Each row is a point. Examples show where two turns around zero, p and q, send a point. Write where each new point lands after one turn and then the other. Backwards means that the second turn is done in reverse. Each puzzle has new turns, and all numbers are rounded.
In the rows, 128 means zero.

Turn p:
[147 141 164] => [140 151 162]
[123  97 117] => [124  95 125]
[145 120 103] => [149 113 110]
[ 97 154 128] => [ 99 153 115]
Turn q:
[132 156 129] => [131 155 120]
[112 113 167] => [111 126 169]
[157 122  88] => [159 110  93]
[112 122 128] => [112 122 130]
Where do these land?
q, then p backwards: [112 172 132] => [109 171 132]
q, then p backwards: [148 130 117] => [146 131 114]
q, then p: [ 97 106 126] => [ 96 107 133]
p, then q: [155 104 137] => [151 117 155]

Turn p:
[121 115 106 151 146 132] => [124 125 114 152 143 151]
[151 109  95 134 153 122] => [150 122  92 144 150 137]
[ 99  99 151 136  78 121] => [107  94 152 141  78 125]
[122 104 184 107 136 122] => [120  83 161 103 139 108]
[136 178 151 129 120 120] => [128 167 158 120 129 100]
[127 144 101 124 145 144] => [127 152 108 120 141 147]
[125 153  88 119 140 115] => [118 161  91 130 136 123]
[143 122 147 124 107 147] => [149 120 149 115 110 132]
Turn q:
[117 134 121 132 127  91] => [116 137 130 131 133  92]
[111 110 161 112 114 116] => [132 116 166 104 133 117]
[132  90 123 113 141 168] => [131  87 117 116 138 165]
[139 155  90 158 103 158] => [128 136 100 164  80 144]
[155 145 134 144 141  88] => [148 160 118 140 149  97]
[111 119 138  85 118 151] => [115 113 141  86 118 150]
[131 143 130 152 152 124] => [126 147 125 154 146 131]
Where do these land?
p, then q backwards: [147 101  92 111  71 133] => [163 131  92 129  75 153]
q, then p: [139 122 145 136 163 129] => [136 134 129 126 166 141]
p, then q backwards: [136 155 148 142 139 129] => [122 139 159 135 137 111]
q, then p backwards: [103 127 160 141 130 106] => [127 147 167 147 135 119]
p, then q: [117 139 108 143 157 105] => [ 99 137 118 159 143 126]
q, then p: [123 110  89 125  96 159] => [133 104 113 138  79 150]
q, then p: [130 142 154  99 141 135] => [126 141 134  88 140 128]

Turn p:
[155 137 146 106 139  94 119 158] => [157 121 131 139  96 105  99 150]
[103 163  95 171 135 109 161 130] => [104  97  82 161 131 139 164 140]
[125 137 163 100 137  98 121 109] => [113 135 126 126 105  88  97 119]
[148 149 133 148 120 150  95 127] => [152 161 108 128 121 152 127 115]
[124  92 158 142 106 149 140 124] => [111 137 173 130 122 150 134 106]
[ 97 139 105 169 129 156 107 152] => [132 129 104 154 165 177 129 126]
[124 125 120  98 114 131 142 128] => [114 125 139 104 130 123 126 150]
[129  91 115 119 111 110 127 132] => [133  94 150 107 126 133 121 122]
[147 120 117  99 159 155 139  92] => [135 152 138 103 153  86 155 125]
Turn q:
[101 118 121 151 122 150 105 134] => [ 97 119 109 132 117 152 129 109]
[125 150 125  99 149 115 113 112] => [138 139 122  95 146 128 105 143]
[151 154 152 155 144 119  76 102] => [100 165 111 140 184 128 107 124]
[155 119 109 153 133 132 128 149] => [140 129 105 162 129 133 147 132]
[121 108 110 130 150 116 148 110] => [131 126 122 104 128 122 164 139]
[116  96  96 120  93 140 167  96] => [147 122 140 101  92 115 169  85]
[142 127 151 149 147 101 172 166] => [127 122 147 165 118 106 149 181]
[136 137 159 110 142 158 140 152] => [138 121 164 144 130 159 113 147]
[128 117 147 114  90 132  92 133] => [121 104 133 138 140 122  95  90]
[105 152 110  99 109 117 138 126] => [141 131 127  99  96 114 103 127]
Where do these land?
q, then p backwards: [134 143 109 133 119  89 115  97] => [131 150 125 102 152 131 112  91]
q, then p: [147 152 162 122 132 144 154 127] => [131 162 128 161 103 134 115 127]
p, then q: [154 148 160 158  99 123 112  98] => [137 166 135 114 103 116 115  80]
p, then q: [ 95 132  90 124  97 159 112 105] => [149 122 128  82 120 177 125 142]
q, then p backwards: [100 145 110 137 147 130 154 148] => [146 158 131 122  97 121 148 143]
p, then q backwards: [142 143  99 122 142 121 156 131] => [132 108 115 135 150 100 146 137]
p, then q: [128  86 151 142 156 134 127  97] => [104 156 153 105 158 104 144 133]
p, then q: [119 103 154  98 100 121 106 158] => [111 107 133 139 161 146  87 106]
p, then q: [139 129 158 132 115 102 102 157] => [120 130 115 155 144 127 111  85]
p, then q backwards: [140  97 103 114 149 142 160 160] => [152 102 159 108 158 116 159 135]
p, then q: [110 131 113 126 153 144 109 129] => [132 139 107 121 145 142 137 153]
